Each wall is flat, endless, passes through zero and stands at right angles to its row. A trip goes straight from one point to another. Which walls does it cross, in order?
In the rows, zero is written as 128.

Walls:
(1): [120  85]
(2): [104 150]
(3): [110 130]
(4): [ 88 112]
(5): [121 118]
(6): [142  96]
(7): [147 122]
(8): [131 104]
(9): [131 146]
Trips:
[ 70 113] to [105 122] -> none
[192 140] to [175 144] -> none
[113  98] to [161 115] -> 7, 3, 4, 5

Walls:
(1): [203 142 147 129 157 125  95 142]
(2): [113 132  76 186 112 145 137  96]
(3): [125  97  85 212  97 152 129 135]
(4): [149 124 101 175 174 112 164 137]
(5): [132 142 110 196 116 111 114  55]
Trips:
[194 140 106 152 149  91 149  87] to [146 135  97 182 120  93 117 116] -> none
[157 114 147 114 108  83  80 107] to [125 140  88 131 103 149 101 131] -> 3, 2, 1
[128 163 129 114  97  97 169 132] to [104 140  82 118  90 141 131 105] -> 2, 5, 3
[115 188  98 155 111 144 116  90] to [114 165 131 115 198 136 131 156] -> 4, 3, 1, 5, 2
[143 163 111 114 147 106 124 112] to [140 172 103 133  75 166 125 219] -> 5, 4, 3, 2
[ 84 115 195 100 106 107 128 106] to [ 89 101 124 129 132 142 122 107] -> 5, 2, 3

Walls:
(1): [155 123 158 116 192 174 155 132  49  99 122  97 106  91]
(2): [121 113 112 108 121 110 104 103 126 162 152 147 173 160]
(3): [104  78 136 154 124 143 123  96 175 129 132  77  52 126]
(4): [ 80 138  95 136 121 122 128 126 177 126 121 124  92 168]
(5): [127 117 146 154 108 131 171 149 118 141 145 186 100 114]
(6): [ 71 119 138 155 124 109 120  84 123 134  74 153 101 113]
(7): [142 104 136 116 116 158 117 140 130 128 141 117 118 175]
(8): [144 164 105 139  81 113 119 146 138 113  79  90 185 129]
(9): [153 112 192 136 173 134  85 111 130  84 140  97 207 166]
(10): [143 128  98 110 123 142 118 142  89 166 166 144 114 163]
Trips:
[135  91 169 119 114 151 140  94  84  83 122 104 137 175] to [106 165 108 151  87  75  92 114 126 109 121 107  92 137] -> 6, 8, 2, 4, 1, 9, 7
[107 182 145 142 132 122 176 150 121 149 148 166  94  98] to [139  97 135 141 150 133 133  86 158 168 152  83  61 109] -> 3, 10, 7, 5

Walls:
(1): [ 92 209  92 129  99 143 112  82 112 150  99 167  98 108 163 105 126 134
 150 115 135 111 161 111 167 118 153 119 148 138 142 174]
(2): [ 89 115 118 151 134  97 202 130 208 116 143 152 113 126  86  73 132  96
 107 157 110  76 111 105 116 117  63 117 177 154 112 157]
(3): [135 132 156 193 155 113 129 170 101 126  80 107 140 139 166 114 163 133
 139  91 124  78 139 118 140  91 111 101  96 134  67 162]
(4): [123  78 134 157 120 102 117 119  98 157 142 111 164 128 143 153 123  83
 149 155 118  90 140 142 150 147 131 126 162 154 134 140]
(5): [ 84 131 189 130 113 168 112  65 125 112  99  64 113  79 128 142 169 123
  96 112  94 125 141 103 133 133 146  90 171  83 132 129]
(6): [ 99  99 153 172  67 160 142 136 137 121 168 131  58 164 150 123 156 132
  67 155  78 158 174 156 165  90 154  87 149 133 156 103]
(7): [158 139 168 196 130 116 164 121 138 165 136 113 113 139 153  72 103 113
 142 117 120 174 143 147  72 129 168  93 155 148 124  88]
(8): [ 85  95 128 146 118 138 131 140 176 108 172 125 139 143 124 137 126 114
 121 130 128 160  47 102 129  65  39 130 166 125 162 105]
(9): [ 41 176 116  95 165 154 129 165 202 124 148 159 118 219 117 130 172  85
 148 128  99 164 190 134 132 137 117 101 118 144 117  77]
(10): [131 154 112 147  89 152 148 129 140 114  92 114  82 110 121 148 147  61
 129 135  79 112 131  97  75 140 105 141 138 150 167 186]
(11): [141 129 150 172 143 127 136 156 125  76  99 175 116 150 129 169 111 107
 145 133 139 133 119 145 154 161 106 117 170 122  65  85]
Trips:
[126  82 131 184 155  92  47 106 195 158 163 154 115  67 196 107 140 101
 155 118  99 112 117 151 168 156 131 126 159 113 119 100] to [169 178 135 100 147  94 133 154 184 113  85 132 126 116 157 110 126 108
 134 132 133 129 144 149 130 175 158 122 104 104 162 109] -> 9, 8, 6, 3, 2, 5, 4, 10
[185 100 128 165 158  97 138 102 122 102 115 118 102 131  89 149 141 141
  91 133 117  98 131 146 141 109 122 131 160 133  95 125] to [111 160 142 176 128 148  98 136 149  97 130 123 115 172 141  70 106 145
 148 116 136 114 135 155 131 147 110 113 123 142 104  82] -> 5, 4, 9, 8, 1

Walls:
(1): [ 89 139 160 163 143 128 129 117 136 209  82  89 146 133 109 124 109 117
  96 100 122 169 140 107 131 122 143  91 138 138 127 140 132  58 134 100
 140 101 144 161 142  99 170  82  82 170 151 115]
(2): [135 104  91  88 131 120 146 103 122 155  44 110 151 151  69 193 145  89
 130 114  99 110 156 161 123  52  95  93 166 158 129 151 113 116 146 182
  89 124 127 125  48 132 127 117 132 110 160 125]
(3): [111 125 146 120 128 101 108  88 173  85 136 151 117  89 119 150 141 133
 128 151  93 145 113 153 151 116 135 139 154 109  97 121 124 131 134  82
 107 194  77 162 124  82 178 108 108 117 140 135]
(4): [105 132 135  67 144 121 129 137 122 125 157 107 136 153 157 103 189 163
 131  99 157  83 106 123 135  94  65 132 159 108 131 154 103 102 182 133
 190 122 144 116 180 106 100 136 113 157 131 130]
(5): [122  95  87  89 113 103 116 140  95 133 109 102 175 185 147 131 165 138
 133  91 136  57 128  90  98 168 100 118 108 110  74 120 145 164 112 125
 118 141 117 157 119  98 102 196 129 134 136 183]
(6): [128 106 114 167 108 108 149  80 113 144 183 174 136 131 132 103  83 187
 133 161  74 154 112 133 134 108 119 122 168 101 104 133 156 192 162 137
  76 133  91 145 174 157  73 125 127  33 126 158]
(7): [145  86 108 115 164 121 156 127 136 104 124 169 112 104 155 120 145 117
 139 157  79 114 149  99 200 173 116 162 125  51 113 134 134 202 128  71
  96  86 103 141 165  83 169 132 121 107 136 143]
(8): [ 93 147 121 159 150 122 143 118 139 152  96 168 153 122 124  54  58 165
 145 138 128 121 106 129 121 134  26 122 146  90 157  76 148 131 163 121
 162  93 126 124 124 157 158  99 197 129 121 138]
(9): [144 145 131 109  87 183 109 121 113 133 101 119  95  93 136 136 135 125
 146 147 162 130 122 100 128 143 145 113 135 114 107 163 131 106 121 146
 148 183 118 139 111 139 100  85 118 153 185 138]
Trips:
[ 68  77 113  90 150 133  87  99  52 121 100 152 148  96 159 174 150 130
  98 183 131 126 118 172 113 109 116  91 142 148 179 136 128 129 121 127
 165 189  94 148  91  93 110 146  81 176 188 162] to [118  98 167  67  98 162 106 135  62 162 143  93 161 101 153 106 138 146
 126 124 180 104 140 112  79 109 141 105 113  89 156 148 142 124 170 135
 132 137  73  92 143 147 135 167 109 144 104 135] -> 1, 3, 2
[113 189 101 121 142 128  94 156 119 164 127 171 124 161  90 172 117 179
 111 112 130 157 119 149 162 146 161 111 105 179 137 132 154 128 105 113
 113 182 113 167  95 110 136 151 164 118 103  84] to [110 112  63 134 129 155  99 130  95 104 114 150 119 135 141 121 131 142
 138 117  94 153 162 135  99 143 123 147 121 137 144  92  99 101  80 128
  98 125  84  93 138 141  82 114 137 136  94 153] -> 1, 5, 6, 3, 2, 8
[189 101 162 125 101 133 128  96 143 150 121  84 165 128 147 194 134 129
 202  57 101 157 139 197 110 131 105 118 192 107 166 138 133 161 157  76
 108 162  90  90 144  62 120  97 119 170 147 129] to [132 138  99 162 124  96 113 159 134 147 196 134 114 148  79 155 134 156
 139  79 104 182 169 171  98  77 179 152 106 172  87 156 118 141 175 206
  51 109 144  95  89 175 115 101  88  95 151 163] -> 5, 7, 9, 4, 1, 3
[156  97 148 156 127  90  71 113  72 139  87 160 154 114 131  80 134 160
 130 145 119 109 106 127  91 124 115  88 144 107 122  93 122  85 118 134
 139  75 152 113 144 135 113  90 145 118 105 148] to [ 93 163 104 192  82 153 158  81 101 122 166 158 134 103  81  98 127  97
 130  60 106 114  98 137 109  63 105 105 119  64 139 128 177 107 122 131
  51 139 128 151  74 111  49 107 151 119 104 136] -> 2, 4, 1, 9, 5, 3
